Every row gives one point. Each copy is the shape, with its points in the same order, turned, moved and blurred by noise. Some copies are also mirrored. Which?
In the rows, zero is written as 128.

Shape:
[[159 159 110]
 [ 94 140 108]
 [127 110 177]
 [156 135 128]
 [ 88  86 144]
 [ 96  75 121]
 [148 124 105]
 [137 144 176]
 [ 95 155 100]]
Copy 1:
[[112  75 128]
 [116 134  99]
 [121 147 182]
 [128  97 148]
 [153 171 137]
 [172 162 128]
 [136  93 124]
 [ 93 128 170]
 [108 123  84]]
Copy 1 is: mirrored
Copy 2:
[[116 118  72]
 [156 166 101]
 [ 97 147 153]
 [111 117 102]
 [152 161 166]
 [163 142 161]
 [139 114 102]
 [ 80 152 122]
 [156 169  87]]
Copy 2 is: mirrored

Shape (12 x 6):
[[120 129 142 144 123 162]
 [124 122  93 136 145  92]
 [105 109 186 115 120 100]
 [137  90 118 127 164 160]
 [158 126 135 133 108  88]
 [122 107 152  73 141 173]
 [172 180 114 161 103 117]
 [145  54 170 139 168  84]
 [140 143 128  61 121 177]
 [111 112 114 128 115 141]
 [112 113 115 114 106 134]
 [101  96 138 155  97 160]]
Copy 1:
[[145 129  93  86 122 145]
 [ 94 101 123 144 131 138]
 [144 122 116 116  93  64]
 [134  84 141  79 114 149]
 [131 143 136 153 115 118]
 [144 106 141  49 145  97]
 [118 183 102 150 134 167]
 [127  83 165 123  52  99]
 [145 134 145  56 184 115]
 [143  97 100 117 141 136]
 [149 108 114 114 159 116]
 [176  95  80 110 121 127]]
Copy 1 is: only turned
Copy 2, 12 rows:
[[132 134 103 144 129 114]
 [111 155 157 101  84 134]
 [158 106 170 145 124 104]
 [109 148 109  91 132  87]
 [138 120 155 108 114 165]
 [ 96 124 137 140 174  79]
 [129 149 113 134 114 200]
 [177 114 170  61 118  86]
 [ 71 130 131 149 179 120]
 [105 125 122 132 105 110]
 [ 98 112 133 134 107 113]
 [130 100  92 143 104  97]]
Copy 2 is: only turned
Copy 3, 12 rows:
[[ 88 116 154 135 127 109]
 [153 101 128 118 161 144]
 [135 141 156  76 122  75]
 [ 95 112  99 141 158 101]
 [162 131 134 122 105 128]
 [ 90 167 133 141 163  68]
 [130 128 153 148  89 179]
 [146 110  73  71 122  74]
 [101 186 150 171 161 101]
 [123 107 155 142 149 103]
 [134 119 158 146 151  99]
 [103  86 166 140 123  78]]
Copy 3 is: only turned
